Rows are points. The ring and each string are closed loops that go straight from each point to the next, and from the last back to the first. Before rounding, they use only three directions, however many columns there are. Count how often each string passes through the ring. Passing back the other way cancels.
(in the rows, 128 means zero)

Ring (10 x 4)
[[160 140  52 157]
 [149 127  63 133]
 [141 122  93 111]
 [134 124 140  91]
 [141 139 186  90]
 [152 150 195 100]
 [174 167 179 132]
 [182 171 143 156]
 [178 165 102 169]
 [167 150  62 167]]
String (30 x 4)
[[193 154  27 185]
 [169 141   7 180]
 [143 134  58 149]
 [143 137  95 133]
 [154 138  94 133]
 [164 130  62 135]
 [168 119  41 126]
 [137 112  71 106]
 [124 124 115 106]
 [133 131 125 110]
 [148 134 128 110]
 [150 124 151  81]
 [137 123 181  66]
 [122 127 193  71]
 [124 135 172  95]
 [149 144 154 113]
 [165 151 169 112]
 [174 162 217 102]
 [166 166 228 106]
 [156 161 195 118]
 [141 146 145 124]
 [168 156 141 135]
 [186 168 145 147]
 [187 165 131 151]
 [215 183 121 178]
 [201 181 106 186]
 [165 165 100 173]
 [148 151 105 151]
 [165 151  98 151]
 [177 152  88 155]]
Times through: 5
String (29 x 4)
[[134 123  58 133]
 [127 129 104 121]
 [143 134 106 123]
 [125 121 102 108]
 [129 110  98  90]
 [154 120 114  92]
 [149 129 133  98]
 [144 136 139 109]
 [124 130 161  93]
 [116 128 204  68]
 [150 142 205  81]
 [166 150 185 103]
 [154 147 145 121]
 [141 147 168 113]
 [154 162 208 112]
 [208 185 211 136]
 [192 173 168 142]
 [166 153 133 135]
 [157 156 140 139]
 [163 167 138 156]
 [202 183 110 188]
 [203 175  91 184]
 [201 172  69 192]
 [198 169  37 204]
 [157 150  57 173]
 [145 142  98 141]
 [166 145  76 151]
 [184 142  31 165]
 [170 131  14 159]]
Times through: 2

Ring (9 x 8)
[[121  95  53 150 117 191 112 143]
 [125 112  85 111 101 195 121 147]
 [134 136 132  87 108 178 128 150]
 [145 158 177  86 138 147 129 151]
 [159 169 203 113 176 107 130 147]
 [172 159 190 154 191  80 136 137]
 [171 140 153 181 185  83 136 131]
 [157 115 103 194 169 112 128 130]
 [132  95  56 181 141 164 114 137]]
String (28 x 8)
[[148 127 121 172 173 124 119 138]
 [148 115 101 213 197 110 112 134]
 [153 101  76 234 190 106 117 127]
 [118  97  57 217 196 154  85 142]
 [133 116  96 166 160 151 110 142]
 [159 123 118 143 126 132 143 133]
 [160 113  98 142 106 142 149 130]
 [128  88  42 139  88 197 127 138]
 [137 102  70 115  78 189 138 139]
 [155 125 119 117 105 149 146 137]
 [124 125 108 125 139 177 109 150]
 [147 131 127 111 115 155 137 142]
 [158 135 138  83  83 157 156 139]
 [162 137 143  78  78 154 161 139]
 [155 134 135 113 116 143 144 139]
 [157 132 131  89  84 157 155 139]
 [134 119 100  81  73 197 138 146]
 [150 114  95  93  63 179 154 137]
 [154 111  91 114  77 166 153 134]
 [105  74   7 147  90 229 106 144]
 [ 99  81  20 177 140 211  86 148]
 [107  99  55 182 170 185  84 149]
 [148 121 110 155 144 138 128 137]
 [173 114 106 173 130 109 153 124]
 [177 108  97 211 158  89 148 119]
 [180 114 109 224 179  73 144 118]
 [185 127 134 184 155  79 156 121]
 [163 132 135 149 144 116 142 133]]
Times through: 1

Ring (8 x 12)
[[127  96 145 149 141 104 137 126 180 124  98 130]
 [137 103 141 153 133 123 133 149 122 105  88 123]
 [135  86 125 149 138 138 122 134 109  96  82 125]
 [129  71 111 144 146 146 113 110 119  95  81 132]
 [118  87 109 149 145 159 104  90 132 107  86 143]
 [113 131 125 162 133 166 106  95 137 125  96 150]
 [113 136 142 162 133 139 120 104 174 138 104 147]
 [118 109 143 152 141 113 131 109 194 135 103 140]]
String (28 x 12)
[[141 100 156 150 133  94 149 163 150 112  93 116]
 [136 133 161 162 123 113 143 163 136 120  96 123]
 [127 128 143 161 129 138 126 134 132 119  95 134]
 [125  77 131 143 148 111 129 111 177 117  93 132]
 [127  51 131 133 157  87 138 110 205 117  93 127]
 [136  93 154 147 138  89 149 151 171 118  95 120]
 [137 147 161 167 117 129 139 169 112 116  95 124]
 [132 137 148 164 123 140 128 148 113 115  93 130]
 [129  82 129 146 144 122 126 120 151 109  89 130]
 [130  83 127 146 143 127 125 123 141 106  87 129]
 [130 113 134 157 132 143 122 133 116 108  88 131]
 [128  60 113 140 151 131 118 108 141  99  83 130]
 [126   7  88 123 169 128 109  80 154  86  75 131]
 [125  51  93 138 154 159 101  90 114  88  75 136]
 [124 121 120 161 130 173 105 116  92 104  85 140]
 [124 130 132 163 128 159 114 123 112 114  91 139]
 [118  69 108 142 152 143 109  85 156 109  87 141]
 [114  49  93 136 161 149 100  65 161 105  84 145]
 [115  73  95 145 151 169  95  73 130 103  83 147]
 [121 111 114 157 135 173 102 104 104 106  86 143]
 [124 114 127 157 134 154 114 117 120 111  89 138]
 [122  57 108 138 155 135 113  91 154 103  84 136]
 [126  27  95 129 162 133 110  89 145  90  77 131]
 [137  43 103 135 151 139 115 119 104  79  72 123]
 [140  52 115 138 148 127 124 133 109  83  75 119]
 [131  63 122 140 149 118 126 118 150 102  85 127]
 [127  72 126 142 148 119 126 114 160 109  89 130]
 [138  68 139 140 145  96 141 142 157 105  88 118]]
Times through: 4
String (29 x 12)
[[112  85 134 144 152 106 127  86 223 138 104 144]
 [114  75 135 140 155  95 132  88 233 137 103 141]
 [120  86 133 145 147 113 127 104 188 124  97 137]
 [126 140 149 165 125 138 127 136 135 124  98 136]
 [129 133 161 161 127 111 141 147 162 130 102 130]
 [131  87 151 145 143  86 146 136 191 124  98 124]
 [129  49 132 133 157  85 139 115 200 115  92 125]
 [127  76 130 143 147 114 129 115 167 113  91 130]
 [128  77 129 144 146 116 128 118 161 111  90 130]
 [129 103 135 153 136 131 126 129 137 112  90 131]
 [137 138 147 165 120 145 128 159  92 107  89 126]
 [143 108 138 156 127 138 130 163  83  93  81 118]
 [138  56 117 139 147 125 124 130 118  88  78 121]
 [127  46 111 134 156 121 120 102 157 100  83 130]
 [126  96 127 151 140 138 119 116 138 110  89 135]
 [130 125 131 162 127 159 116 134  95 105  87 134]
 [127  73 105 145 145 158 106 106 106  92  78 134]
 [120  15  80 126 169 146  99  65 147  88  75 138]
 [120  84 104 149 145 166 101  92 116 101  83 142]
 [120 125 119 162 131 178 102 107 100 109  88 144]
 [113 105 106 155 141 178  95  82 123 112  88 150]
 [110  91 106 150 148 164  99  71 152 117  91 152]
 [117  99 121 151 143 145 112  95 155 119  93 144]
 [121 136 136 164 128 155 116 119 128 121  95 142]
 [114 197 148 184 110 185 108 122 107 137 103 153]
 [107 202 150 185 112 181 107 108 133 148 109 159]
 [108 132 136 161 137 144 115  89 183 141 105 153]
 [108  98 130 149 149 123 119  79 212 139 104 150]
 [108 123 143 156 142 120 125  88 218 149 110 151]]
Times through: 4

Ring (9 x 14)
[[143  99 164  95 174 139 135 131 146 150 176 129 140 153]
 [140 143 123 114 182 133 164 166 170 145 137 108 144 167]
 [126 179 101 149 161 114 173 163 173 136  80  91 156 147]
 [117 189  93 160 135 107 161 156 165 141  64  92 144 123]
 [110 177  97 150  93 112 120 142 143 165  89 115  99  83]
 [108 150 121 139  77 116  94 117 123 173 114 131  88  64]
 [110 106 178 137  90 110  86  67 104 156 127 137 129  64]
 [120  83 204 128 123 113 100  57 107 141 140 134 161  92]
 [135  84 189 105 158 129 120  96 128 145 168 133 153 131]]
String (28 x 14)
[[132 186 101 156 195 110 204 171 189 116  62  74 193 179]
 [124 156 131 151 161 108 165 132 160 127  82  94 177 141]
 [128 144 128 127 148 123 143 142 153 149 122 113 136 132]
 [142 149 107 104 176 140 158 184 173 157 150 114 118 165]
 [160 138 100  69 209 163 168 221 190 167 198 122 100 202]
 [152 117 141  90 206 145 164 168 171 145 174 117 146 189]
 [128 120 167 137 162 112 147 103 143 127 111 108 182 136]
 [129 117 159 123 148 122 131 113 139 145 135 121 148 126]
 [138  92 166  90 147 141 110 122 132 165 190 143 113 127]
 [135  59 208  89 141 136  92  79 111 158 200 152 132 113]
 [123  62 223 118 124 116  90  44  98 142 159 143 162  91]
 [110  67 238 150 110  95  91   8  88 124 114 131 197  71]
 [114 113 180 149 121 103 117  70 118 134 103 119 170  93]
 [122 120 151 122 120 123 110 111 129 159 140 131 120 100]
 [121 100 165 108  99 129  82  98 112 174 169 149  94  80]
 [109  69 217 128  80 110  62  29  81 157 150 152 134  48]
 [113  74 213 129  95 110  76  38  90 150 145 145 145  64]
 [109  72 237 156 113  91  97   7  90 120 104 126 205  73]
 [116  98 200 148 131 101 119  54 114 125 106 118 190  99]
 [121 117 170 139 137 110 127  91 130 136 113 117 165 111]
 [135 106 152  96 140 139 112 131 136 167 178 139 106 123]
 [153  75 170  61 178 158 118 144 143 169 230 150 106 159]
 [161  86 157  58 206 163 143 169 162 163 228 139 117 189]
 [142 122 152 114 193 129 165 141 163 132 139 108 171 172]
 [125 138 150 144 159 110 154 116 150 128  97 102 178 136]
 [126 137 135 126 139 123 133 133 145 152 127 119 131 122]
 [140 157  99 108 170 139 159 188 174 159 143 112 114 161]
 [140 184  85 132 196 127 196 199 195 135  98  86 155 186]]
Times through: 5
